Each row is a point. Before rounding, the points of a table are all equally far from one centre. They may lie mostly on one side of it. Write the centre, to within rounding.

Points (7 x 3):
[[-2.26 -3.30  0.05]
 [ 0.15 -2.32 -2.38]
 [-2.44 -2.54 -2.59]
 [-0.72  1.55 -0.45]
 [-1.25 -3.35  0.29]
 [-3.58  0.33 -0.09]
 [-0.44  0.87 -2.38]]
Centre: [-1.41 -0.96 -0.77]

Points (14 x 8):
[[-0.43 -2.66 -1.12  0.70 -0.76 -0.96 -3.71  1.13]
 [-2.97  1.72  2.01  2.34  1.63 -0.89 -1.79  0.27]
 [ 3.29  0.69 -1.93  1.88 -1.12  2.47 -3.07  1.13]
 [ 0.62 -0.40 -2.24  2.73  0.32 -1.75  0.29 -1.67]
 [-1.12 -2.22  2.32  2.86 -1.82 -0.01 -0.41 -0.63]
 [ 2.10 -2.83 -2.86  0.70  2.40  2.31 -2.43  0.39]
 [-2.06 -2.17 -0.01  2.54  3.42 -0.87 -1.20 -1.37]
 [-0.63  2.49  1.33  3.84 -1.09  2.09 -0.28  0.87]
 [ 0.06 -1.20 -2.25  3.54 -0.92 -0.36 -2.59  0.77]
 [-1.40 -0.94  0.40  2.56 -0.81  0.56 -5.52 -2.31]
 [ 0.44 -0.58  1.76  2.20  0.52 -1.04 -1.04 -4.80]
 [-1.72 -2.40  3.43  1.53  0.68  1.70 -0.86  1.52]
 [-1.66 -0.32  0.92  1.60  0.08 -2.52 -0.04 -2.38]
 [ 0.76 -2.66  1.21  4.15  0.92 -0.86 -1.59 -1.15]]
Centre: [ 0.17  0.05  0.28  0.61  0.79  1.64 -1.70 -0.99]

Points (15 x 12):
[[ 0.46  0.48 -0.81 -2.20 -0.39  0.16  0.97 -4.00 -0.30  1.62  2.29 -2.04]
 [-1.31 -0.64  0.67 -4.60 -2.22  1.55  1.74 -2.22 -1.40  0.93  0.15 -3.14]
 [-3.97  0.74  0.30 -0.09 -2.34 -0.20  5.10 -1.70 -0.25  1.71  2.08 -0.81]
 [-0.41 -2.67  1.11 -0.39 -0.88  0.99  4.13 -3.72  0.84  0.21  0.59  0.15]
 [-1.25  1.46  0.49 -0.69 -2.54 -0.69  1.52 -2.67 -2.46 -2.54  0.91 -3.18]
 [-1.42  1.13 -2.04 -0.72 -3.94  3.08  2.27 -2.39 -0.80  1.34  1.68 -1.10]
 [-1.49  0.86  2.08  0.66 -0.78 -2.70  2.49 -2.33 -1.74 -0.23 -0.12 -2.07]
 [-2.98  2.54 -0.97  0.54 -3.68  1.48  0.15  0.18 -1.87 -0.16  1.03 -2.87]
 [-2.29  2.86  1.03 -0.39 -3.00  1.67  2.29 -2.59 -0.71 -0.51 -2.09  0.86]
 [-1.00 -2.16  1.42 -0.20 -3.70  1.45  1.52 -3.74 -2.82  0.80  0.53  0.83]
 [-0.92 -0.47  0.40  0.43 -3.54 -0.79  2.85 -4.16 -1.62  0.36  0.87 -0.26]
 [-1.17 -0.83 -0.89 -0.65 -2.70 -0.03  2.74 -4.58 -1.28 -0.48 -0.64 -1.26]
 [-0.58  2.13 -0.66 -0.46 -2.00  0.04  3.78  1.11  1.11 -0.29  0.13 -2.16]
 [-1.70  0.54  1.53  1.27 -2.15  1.21  0.66 -4.41 -3.38 -1.53  0.64 -0.90]
 [-1.96  0.64 -1.19 -3.91 -1.36  1.76  2.22 -2.57 -0.18 -3.33 -0.84  0.06]]
Centre: [-2.23 -0.18  0.56 -0.94 -0.66  1.10  1.06 -0.66 -0.80 -0.28  1.15 -0.07]
